Each row is a point. The ring and each string are closed loops that go straight from each point to the next, and from the last back to the first. Before rounding, they use only three directions, however many columns there are. How many times does the string pass through the ring? Passing back the other way cancels.

Ring (6 x 3):
array([[ 12.2, -18.6, -14.4],
       [ 13.6,   1.2,   7.7],
       [-11.7,  33.4,   4.9],
       [-35.4,  24.1,  -8.9],
       [-34.2,  -4.4, -19.4],
       [-11.8, -20.4, -26.6]])
String (14 x 3):
array([[  0.2, -30.6,  -9.1],
       [ 16.9, -37.4,  -9.2],
       [  4.7, -21.1,   5.1],
       [ -5.7,  -3.8,  -0.9],
       [ 14.1,   2.5, -12.4],
       [ 32.3,  -3.9,  -8.9],
       [ 29.3, -20.4,   2.4],
       [ 11.9, -25.2,   3.4],
       [ -0.5, -19.9,  -1.5],
       [ -1.1,  -5.4, -19.5],
       [  3.0,  -9.3, -37.1],
       [  0.8,  -6.6, -41.2],
       [ -4.7,  -3.8, -25.3],
       [-12.0, -12.3,  -1.6]])
Times through: 1

Ring (6 x 9):
array([[ 15.0,  -7.9,  -9.4,  36.6,  -3.9,  -3.3,  21.5,   6.1,   2.2],
       [  1.4,  20.3,  -4.1,  31.3,   0.8,  -4.7,  10.7,  19.6,  10.2],
       [-30.0,  39.3,  -2.5,   1.3,  11.1,  -3.4,   3.0,  16.3,  16.4],
       [-36.1,  21.2,  -7.0, -12.8,  13.1,  -1.2,   9.2,  -0.7,  11.7],
       [-17.9,  -9.7, -10.0,   1.0,  10.8,  -3.4,  13.6, -12.5,   1.6],
       [  9.5, -23.4, -11.3,  27.6,   1.0,  -4.2,  20.8,  -7.6,  -2.8]])
String (21 x 9):
array([[-13.2,  21.0,  -5.4,  13.9,   5.2,  -3.1,  10.7,  11.9,  11.0],
       [-13.5,  19.1,   0.5,  23.5,  15.6, -12.0,  -8.2,  13.3,   7.1],
       [-18.0,  21.3, -10.3,   0.5,  -0.7,   4.0,  24.7,   7.2,  13.7],
       [-28.8,  35.5,  -9.6,  -9.5,   0.4,   6.0,  24.1,  11.1,  18.8],
       [-43.1,  51.0,  -3.4, -14.1,  11.3,   0.4,   6.2,  16.5,  21.3],
       [-42.0,  45.5,   0.2,  -6.9,  18.6,  -6.0,  -6.4,  15.2,  17.3],
       [-32.9,  33.4,   4.1,   9.4,  25.2, -14.3, -20.1,  14.1,  10.5],
       [-25.1,  24.7,  -1.2,   8.6,  16.1,  -8.5,  -4.4,  10.1,  10.1],
       [-18.9,  18.2, -10.1,  -0.1,   1.2,   3.0,  22.7,   4.9,  12.4],
       [-28.0,  32.3,  -9.7,  -8.9,   1.0,   5.4,  23.6,   9.4,  17.6],
       [-37.7,  54.0,  -6.7, -14.0,   2.6,   5.8,  18.7,  19.7,  24.3],
       [-33.0,  60.4,   3.2,   7.7,  14.2,  -6.8,  -8.4,  30.9,  21.5],
       [-18.4,  40.8,   4.6,  25.5,  16.8, -13.0, -15.2,  26.6,  13.2],
       [-10.1,  17.0,  -0.5,  25.4,  13.2, -11.0,  -4.9,  13.2,   6.8],
       [-10.3,  16.6,  -7.3,  13.7,   2.3,  -1.2,  16.0,   9.6,  10.3],
       [ -7.0,  25.5,  -8.8,  14.5,  -4.8,   3.0,  24.6,  16.3,  14.6],
       [ -1.9,  29.0,  -6.5,  23.9,  -4.6,   0.5,  19.9,  22.4,  14.8],
       [  3.8,  33.5,  -0.2,  40.5,   1.4,  -7.3,   3.6,  31.1,  13.2],
       [ -1.0,  24.0,   2.5,  40.0,  11.4, -13.5,  -9.2,  23.8,   8.0],
       [ -5.7,  19.9,   1.4,  33.2,  13.1, -12.9,  -8.4,  18.3,   7.0],
       [-10.8,  19.6,  -5.7,  16.0,   4.1,  -2.9,  11.8,  12.1,  10.6]])
Times through: 3

Ring (6 x 14):
array([[ 17.2,  32.2,  13.2,   2.3, -28.0,  12.3,  19.2,   3.5,  22.2,
         24.3, -29.3, -14.6,   4.6, -15.2],
       [ -6.2,  39.5,   2.4,  14.7, -37.9,   4.6,  29.9,  -9.0,  10.2,
         29.5, -36.1, -22.5,  13.3, -25.0],
       [-38.1,  16.1, -15.6,  17.7,   0.7, -10.3,  27.4,  -9.8, -25.2,
         13.0, -11.5, -30.8,   4.0,  -9.4],
       [-25.2, -16.5, -14.5,  11.2,  30.6, -11.2,  21.0,  -1.1, -33.9,
         13.3,   1.3, -24.7,   0.9,   5.7],
       [ 21.1, -40.4,   3.4,  -2.4,  40.7,   1.2,  12.1,  13.8, -14.4,
         24.4,   0.4,  -8.8,   1.5,  14.9],
       [ 34.9, -11.6,  15.3,  -9.8,  17.6,  11.6,   6.8,  18.6,  10.4,
         18.5,  -6.8,  -6.2,  -4.9,   9.2]])
String (19 x 14):
array([[ 22.7,  -6.4,   8.8,   4.0,  -0.7,   7.1,  20.7,   4.8,   5.6,
         34.8, -22.5, -10.6,  11.2,  -5.5],
       [ 48.6,  -2.9,  22.4,  -8.1,  -2.7,  17.5,  11.2,  16.1,  25.2,
         31.3, -21.7,  -2.6,   3.9,  -0.8],
       [ 50.1,   6.1,  26.6, -20.3,   8.1,  20.9,  -2.1,  27.4,  30.1,
          8.9,  -6.3,  -2.4, -15.1,  10.6],
       [ 19.8,   6.9,  12.4, -12.1,  15.8,  10.2,   2.4,  19.5,   9.2,
          1.5,   0.5, -11.9, -16.1,  10.7],
       [  5.7,   1.4,   3.3,   1.0,   9.4,   3.2,  14.9,   7.3,  -2.8,
         15.8,  -9.1, -16.1,  -1.7,   1.3],
       [ 25.7, -25.8,   7.3,   0.6,  19.8,   5.0,  16.7,   9.6,  -2.9,
         32.3, -12.4,  -8.3,   7.9,   4.5],
       [ 12.4, -17.9,   2.8,   2.2,  19.7,   1.9,  16.6,   7.6,  -8.2,
         24.6,  -8.8, -12.9,   3.9,   4.4],
       [  1.5, -13.3,  -0.3,  -2.9,  31.7,  -0.4,   9.3,  12.3, -14.1,
          6.7,   4.9, -16.4,  -9.3,  12.8],
       [  2.3, -13.4,  -1.3,   5.2,  18.0,  -1.0,  18.7,   4.3, -12.8,
         22.4,  -8.5, -16.4,   4.0,   2.5],
       [  3.2, -30.9,  -4.6,   9.6,  25.7,  -4.2,  23.2,   1.5, -21.2,
         32.6, -10.0, -15.1,  11.9,   3.0],
       [ -5.9, -55.9, -12.6,   9.7,  54.0, -11.7,  21.1,   3.3, -41.2,
         28.2,   4.3, -16.3,   8.8,  14.7],
       [ -9.4, -53.1, -13.0,   5.8,  60.4, -11.9,  16.1,   7.0, -42.6,
         17.9,  12.0, -17.5,   0.8,  19.9],
       [ -9.8,  -5.8,  -3.9,  -2.5,  32.5,  -2.8,   8.2,  11.4, -18.2,
         -1.6,   9.2, -20.3, -14.1,  13.5],
       [  0.1, -19.1,  -2.0,  -1.7,  35.9,  -2.0,  10.2,  11.6, -18.1,
          8.3,   6.0, -16.5,  -7.8,  13.8],
       [ 22.5, -52.0,   2.9,  -7.5,  58.3,   0.2,   6.1,  19.7, -20.0,
         16.8,  11.6,  -7.5,  -5.6,  24.9],
       [ 35.5, -44.9,  10.3, -11.1,  48.5,   6.1,   4.3,  22.5,  -7.0,
         19.3,   6.2,  -3.9,  -5.5,  22.3],
       [ 11.0,   0.5,   7.3, -10.3,  24.7,   6.0,   2.9,  18.3,  -0.4,
         -1.1,   5.6, -14.2, -17.0,  13.7],
       [ 15.9,  -0.4,   8.4,  -5.0,  13.4,   6.9,   9.7,  13.2,   3.2,
         12.5,  -5.8, -12.8,  -6.4,   5.8],
       [ 15.5,   4.4,   8.8,  -4.2,   8.2,   7.5,  10.6,  12.0,   5.4,
         13.2,  -8.3, -13.2,  -5.5,   3.3]])
Times through: 2

Ring (9 x 14):
array([[  7.9,  -8.4, -18.5,   2.5, -19.8,  -5.1,   1.1,   0.1,   7.9,
        -15.7,  11.7,  -8.8,  12.4,  16.8],
       [  3.6,  -0.9,  -8.7,  10.8,  -9.3,   8.5,  -4.2,  -6.7,  13.9,
        -11.2,   1.0, -22.1,   4.7,   8.3],
       [-14.5,   2.7,  13.2,  12.8,  10.2,  22.8,  -8.5, -16.8,  11.3,
          1.2, -10.4, -32.6,  -8.0,  -4.8],
       [-27.5,   6.7,  27.3,   3.1,  13.7,  18.7,  -6.2, -20.7,   1.8,
          7.9, -17.8, -31.0, -17.7, -10.0],
       [-34.4,   7.8,  32.8,  -9.7,   8.9,   6.7,  -1.2, -20.0,  -8.8,
          9.9, -19.3, -23.0, -21.9,  -9.2],
       [-37.5,  -5.2,  28.0, -20.7,   4.8,  -5.5,   4.5, -14.3, -19.7,
          9.9,  -5.5,  -6.6, -14.6,  -2.6],
       [-32.5, -22.5,  15.0, -18.0,   5.6,  -5.4,   5.3,  -8.0, -19.5,
          7.2,  13.2,   3.3,  -0.3,   4.8],
       [-20.9, -29.1,   0.5, -12.3,   0.5,  -5.5,   4.9,  -2.8, -13.6,
          0.7,  23.3,   6.3,  10.4,  11.5],
       [  0.1, -19.4, -16.3,  -4.1, -15.5,  -8.5,   3.7,   1.6,  -0.7,
        -11.7,  20.7,   0.8,  15.5,  18.1]])
String (25 x 14):
array([[-45.7,   4.4,  45.6,   0.6,  30.4,  27.3,  -7.9, -27.7,  -5.1,
         19.4, -22.5, -34.0, -26.3, -19.4],
       [-39.8, -12.5,  33.6,  12.1,  38.4,  38.2, -11.3, -24.1,   1.7,
         17.9,  -5.6, -31.8, -12.2, -15.4],
       [-24.0,  -6.4,  17.5,   3.6,  13.4,  17.1,  -5.0, -15.6,   0.8,
          5.7,  -3.5, -22.4,  -6.9,  -4.0],
       [-14.3,   5.2,  10.9,  -3.1,  -5.1,   2.1,  -0.9, -12.1,   0.5,
         -2.1,  -9.7, -20.0,  -9.0,   1.3],
       [ -7.3,  21.0,  12.3,   5.8,  -7.4,   9.1,  -5.1, -16.2,  11.4,
         -5.1, -24.2, -34.8, -15.8,  -3.0],
       [-13.2,   3.7,  14.6,  24.6,  19.4,  37.2, -14.1, -20.3,  20.2,
          2.6, -13.2, -43.0,  -8.4,  -9.2],
       [-17.9,  -9.5,  13.1,  22.3,  24.8,  37.2, -12.8, -18.1,  15.1,
          5.4,  -1.5, -34.7,  -2.1,  -7.1],
       [-20.6, -13.9,  12.1,  12.9,  19.8,  26.7,  -8.3, -15.0,   6.9,
          5.3,   3.5, -24.8,  -0.4,  -3.5],
       [-14.1,  -1.4,   8.9,   3.1,   1.7,   9.9,  -3.4, -12.2,   3.8,
         -1.0,  -4.3, -21.3,  -4.7,   0.8],
       [ -6.0,  15.7,   6.6,  -4.0, -16.5,  -4.4,   0.2, -10.9,   3.9,
         -7.8, -16.6, -22.6, -11.3,   3.5],
       [-14.3,  15.0,  18.2,  10.9,   5.6,  20.2,  -8.3, -19.4,  12.1,
          0.5, -22.1, -38.2, -16.0,  -7.6],
       [-33.6,  -2.6,  33.5,  22.4,  39.5,  47.6, -15.9, -27.3,  12.3,
         15.8, -14.8, -44.5, -15.6, -18.9],
       [-34.1,  -7.3,  29.6,  10.8,  30.4,  32.9, -10.1, -22.5,   3.1,
         13.9,  -8.2, -31.8, -12.4, -13.0],
       [-29.5,  -5.7,  23.4,   1.3,  16.7,  17.6,  -4.8, -17.6,  -2.2,
          8.9,  -6.0, -22.7, -10.5,  -6.6],
       [-45.6,  -7.5,  40.2,   1.8,  33.9,  28.7,  -7.6, -24.7,  -6.2,
         19.7, -10.9, -27.8, -18.4, -16.2],
       [-42.6,  15.0,  43.4, -18.5,   7.7,   0.6,   1.2, -22.9, -16.0,
         13.6, -28.0, -22.5, -31.0, -12.8],
       [-33.9,  18.5,  33.9, -26.6,  -9.2, -15.4,   6.3, -17.2, -18.8,
          6.2, -26.4, -14.4, -28.2,  -5.1],
       [-20.4,   2.9,  14.4, -13.7,  -8.0,  -7.6,   3.4, -10.9,  -8.9,
         -0.1,  -7.9, -11.5, -10.6,   2.6],
       [-31.3, -11.0,  21.1,  -7.6,  11.6,   7.3,  -0.4, -14.1,  -9.8,
          8.4,   0.3, -12.4,  -7.6,  -2.4],
       [-44.2, -15.7,  32.4, -10.9,  22.7,  11.4,  -0.6, -17.7, -16.3,
         16.4,   0.2, -11.3, -11.7,  -7.6],
       [-46.8,  -1.7,  39.0, -24.7,   9.8,  -4.7,   4.6, -18.3, -24.3,
         15.3, -12.0,  -8.6, -22.1,  -7.7],
       [-37.2,  20.9,  36.5, -37.2, -16.0, -26.9,  10.7, -16.0, -26.7,
          6.3, -28.1,  -7.8, -31.3,  -3.5],
       [-25.2,  18.2,  24.3, -26.4, -17.9, -20.8,   7.7, -13.2, -16.5,
          0.5, -22.6, -11.3, -23.1,   0.3],
       [-24.9,  -1.4,  18.3,  -9.0,   1.7,   1.3,   0.7, -13.3,  -7.5,
          3.8,  -6.3, -14.6, -10.4,  -0.8],
       [-36.5, -14.2,  27.1,   1.4,  25.7,  22.3,  -5.4, -18.6,  -5.3,
         13.6,  -0.5, -20.2,  -8.8,  -8.4]])
Times through: 0

Ring (6 x 14):
array([[ 34.5, -37.3, -13.2, -22.4,   9.2,  42.1,   5.3,  -1.8,  -3.0,
         12.2,   2.1, -10.1, -16.2,   6.7],
       [ 22.9, -13.9,   3.0, -21.1,   6.9,  16.7,  17.9,  -6.4,   5.2,
         10.1,   7.4, -24.8,  -4.2,   0.2],
       [ -6.9,  15.7,  18.8,  -0.3,  -1.0, -17.8,  13.6, -10.6,  15.9,
          5.8,   1.7, -27.1,  20.5,  -3.4],
       [-28.8,  22.6,  13.8,  26.9,  -6.3, -28.5, -13.8, -10.9,  14.9,
          8.5, -14.4,  -6.8,  33.7,  -0.2],
       [-26.6,   2.1,   7.7,  27.3, -10.7,  -7.1, -19.6,  -3.9,  18.1,
         -3.6, -18.7,   2.4,  32.8,   9.6],
       [  6.6, -31.1,  -4.4,  -0.3,  -4.0,  32.1,  -6.3,   2.1,  11.7,
         -6.3,  -8.9,  -1.4,   7.9,  14.6]])
String (14 x 14):
array([[ 18.5, -30.7, -18.5,  -0.9,   6.5,  32.5, -17.6,  -3.0,  -6.2,
         18.0, -10.7,   6.6,  -7.6,   7.9],
       [ 45.4, -54.1, -29.4, -22.1,  13.7,  60.3,  -8.7,   0.1, -14.2,
         21.0,  -3.1,   4.1, -29.0,   9.7],
       [ 50.6, -47.7, -31.4, -25.2,  19.1,  54.2,  -7.7,  -3.9, -20.9,
         32.6,  -0.6,   1.6, -35.0,   3.9],
       [ 23.5, -21.1,  -9.9, -12.1,   9.2,  23.6,  -0.7,  -6.1,  -4.0,
         19.3,  -1.2,  -8.9,  -9.2,   2.0],
       [  2.4,  -7.3,   5.4,  -1.4,  -0.6,   7.0,   3.1,  -5.2,  11.0,
          3.7,  -3.1, -14.1,  11.3,   4.2],
       [ -3.0,   7.8,  25.1, -10.4,  -4.5,  -8.6,  27.4,  -6.6,  24.6,
         -8.4,   7.6, -36.0,  21.8,   0.7],
       [-17.9,  28.8,  33.9,   0.1,  -6.4, -32.3,  26.0, -11.2,  27.8,
         -5.3,   5.9, -39.3,  33.4,  -4.5],
       [-13.5,   7.8,  20.3,   4.3,  -7.4, -10.4,  10.8,  -5.8,  23.4,
         -7.5,  -2.0, -22.8,  27.6,   3.7],
       [-13.8,   7.4,   5.6,  16.5,  -2.3, -10.8, -11.9,  -8.6,   9.4,
         10.6, -11.7,  -5.3,  21.2,   1.7],
       [-25.5,  12.7,  -3.9,  36.9,  -2.0, -18.7, -37.4, -10.9,   1.3,
         22.6, -24.7,  13.5,  24.7,   1.3],
       [-40.1,  11.8,   1.4,  47.4, -10.7, -19.6, -42.1,  -7.0,  11.7,
          7.8, -30.4,  17.9,  38.5,   7.9],
       [-33.2,  -0.5,  19.1,  24.6, -18.7,  -4.6,  -7.7,   0.7,  32.6,
        -24.1, -15.7,  -5.8,  43.5,  15.3],
       [-14.0, -11.6,  16.5,   5.8, -13.4,   9.7,   6.1,   1.6,  29.2,
        -22.8,  -6.4, -14.6,  29.6,  14.3],
       [  1.3, -15.2,   2.1,   1.5,  -2.8,  14.9,  -2.3,  -2.4,  12.0,
         -0.8,  -6.6,  -8.0,  12.1,   8.5]])
Times through: 1
String (24 x 14):
array([[ 11.0,   8.3,  26.9, -26.1,   1.2,  -6.9,  42.4,  -8.8,  21.6,
         -3.5,  17.5, -48.2,  11.9,  -4.3],
       [  9.4,   5.1,   7.5,  -9.0,   6.4,  -5.0,  11.5, -11.2,   4.8,
         17.2,   3.6, -23.8,   4.8,  -5.1],
       [  2.4,   1.2,   2.3,   2.0,   3.7,  -2.2,  -2.3,  -9.5,   3.9,
         16.4,  -4.4, -12.0,   8.4,  -1.2],
       [ -2.9,   9.9,   1.7,   8.9,   4.8, -12.1,  -8.7, -12.4,   0.8,
         23.5,  -7.4,  -8.9,  10.7,  -4.3],
       [-19.2,  28.3,   9.8,  21.0,   1.5, -33.3, -12.1, -15.7,   5.1,
         24.2, -10.6,  -9.9,  23.5,  -7.6],
       [ -7.7,   3.2,   2.5,  12.4,  -0.1,  -5.8, -11.0,  -8.6,   6.4,
         13.3, -10.3,  -5.3,  15.9,   1.4],
       [-14.7,   6.6,  14.0,  10.6,  -6.0,  -9.7,   0.1,  -6.5,  18.2,
         -1.2,  -7.0, -14.3,  25.8,   3.8],
       [-12.5,   4.0,  -0.6,  20.0,  -0.8,  -7.5, -20.2,  -8.7,   4.6,
         15.7, -15.3,   1.7,  18.0,   2.1],
       [-22.8,  10.5,  -5.0,  34.7,  -1.2, -16.1, -36.4, -10.7,   0.5,
         23.0, -23.9,  13.1,  22.6,   1.4],
       [ -5.7,  -3.8,   4.8,   7.7,  -2.6,   2.0,  -5.2,  -5.5,  11.4,
          4.1,  -8.2,  -8.2,  16.7,   5.0],
       [-32.6,  15.3,  22.9,  22.5, -14.0, -20.8,  -2.5,  -5.2,  28.5,
        -12.5, -11.4, -13.5,  42.0,   6.7],
       [-45.3,  25.0,  10.1,  47.0, -11.3, -33.7, -34.2,  -9.9,  15.5,
          7.7, -26.8,   9.0,  44.1,   3.7],
       [-37.1,  21.9,   2.8,  44.3,  -6.2, -29.6, -38.1, -11.5,   7.2,
         17.8, -26.8,  12.3,  35.0,   1.4],
       [-44.7,  32.7,  14.9,  43.4,  -9.9, -41.4, -27.0, -12.2,  16.3,
          9.7, -22.7,   1.6,  44.5,  -0.1],
       [-29.3,  21.2,  24.3,  18.7, -10.8, -26.5,   2.0,  -8.0,  25.9,
         -6.5,  -8.0, -18.5,  39.1,   2.4],
       [-31.3,  28.2,  30.3,  16.6, -11.2, -33.8,   8.8,  -9.4,  29.0,
         -7.9,  -4.8, -25.3,  42.0,   0.1],
       [-32.5,  43.8,  29.3,  20.3,  -5.6, -50.4,   5.0, -16.0,  20.9,
          8.8,  -4.8, -26.0,  39.7,  -8.5],
       [ -9.4,  22.7,  11.8,   8.7,   3.1, -25.9,   0.0, -14.6,   6.5,
         20.7,  -3.7, -18.3,  17.9,  -7.6],
       [  2.0,  -3.0,   1.3,   2.8,   2.3,   2.1,  -3.8,  -7.8,   5.1,
         13.1,  -5.6,  -9.8,   9.1,   1.2],
       [  2.9,  -3.2,   5.3,  -1.4,   1.2,   2.7,   3.0,  -7.1,   8.7,
          8.4,  -2.6, -15.0,  10.2,   1.6],
       [ 16.7,  -4.4,  -1.8,  -9.9,   9.5,   5.6,   4.3, -10.4,  -2.1,
         22.9,   1.3, -16.3,  -3.4,  -3.8],
       [ 17.1,  -9.6,  -6.5,  -7.1,   9.4,  10.8,  -2.0,  -9.2,  -4.2,
         23.7,  -1.9, -10.3,  -4.9,  -1.7],
       [  7.4,  -7.2,   3.7,  -5.2,   2.3,   7.5,   5.0,  -6.5,   7.7,
          8.4,  -1.1, -15.7,   6.7,   2.0],
       [  6.5,  -0.8,  18.5, -15.6,  -1.2,   1.6,  26.4,  -5.9,  19.3,
         -4.4,   8.5, -33.6,  13.1,   1.2]])
Times through: 2
